Each row of a before or after table is a point. One or more steps were done to the points. Then noise was added and the rows were shuffled. The steps act on how far a point lies along the listed directions, d1 being the first. Name the steps. A step turns or swaps two directions, mirrors them in a line or flattens them onto one, adds a multiple of one to another, or multiplies one. Angles are multiples of 10 degrees, from the lower direction toward the higher: turns from -170 to 170, lines from 10 to 170 but not 90. Use the fewest steps. Two steps may share a direction if one is a turn and the other turns, adds or multiplies; they go together, in the order done. Otherwise the lowest direction goes first.

Directions:
(1): [ 47 -10]
(2): [-10 -47]
Before (8 x 2)
[[ 12 -10]
 [-32   0]
 [  8  12]
 [ -9  -3]
 [-24  60]
 [ 17  20]
 [  8  -4]
 [-48   7]]
After (8 x 2)
[[  1  -9]
 [-45  45]
 [-26  -9]
 [ 11  46]
 [-13  -3]
 [  5 -16]
 [ 11  29]
 [  6   8]]
Steps: swap d1 and d2

Directions:
(1): [-37 -27  -5 -18 -57  28   0  -2]
(2): [-25  60 -22 -21 -15 -24 -23  -6]
(3): [  8   0  15  52 -22   0 -51 -22]
(4): [ -5 -11  36 -42  20   0 -20 -50]
(5): [ 27  42  42  -4 -23  35  21   4]
Before (14 x 8)
[[ 12  58  20   0 -22  24   2   8]
 [ -7 -19  18   1  -9   4  -9  -9]
 [ -1  20  16   1 -17   0   8  -4]
 [ 13   8  16  20 -17  12   6   9]
 [ 10   0  -4  19  -4   9 -10   1]
 [-22 -11   7  -4 -33  34   7  -5]
 [ 17  -8  -2  26 -10   3  -6   3]
 [  2  -5   7   7  -7   6   8  -3]
 [-17  -2  -6  14 -50   7 -22   2]
 [ -4 -20  12  -5 -17  16 -10  -8]
 [ -4   9  21  40 -29  23 -25 -11]
 [ -2  29  17 -12 -27  17   6  -7]
 [-15 -29  44 -32 -32  28 -40 -55]
 [-22  24  23 -24 -12  -2 -37 -50]]
After (14 x 8)
[[  7  55  17  -9 -25  26   9  11]
 [ -4 -24  49 -15 -23  22 -52 -61]
 [ -2  -7  -9   0 -14  15   5   7]
 [  3  -4   6   9  -6   4   7  -4]
 [-12   0  -2  22 -46   4 -28  -1]
 [-28  19  19 -34 -17   2 -29 -47]
 [  5 -16  17   8  -9  10 -19 -12]
 [-25  -4  12   7 -46  35  -1   0]
 [ -6 -18  19   3  -8   3 -10  -9]
 [  4   3  18  36 -13  19 -21 -16]
 [  7  35  21   3 -20  11  -4 -11]
 [  5   2  13   7 -23  16  16  12]
 [  1 -17  -9   3 -21  12  12   9]
 [ -1  19  15   3 -16   0   7  -4]]
Steps: swap d1 and d3
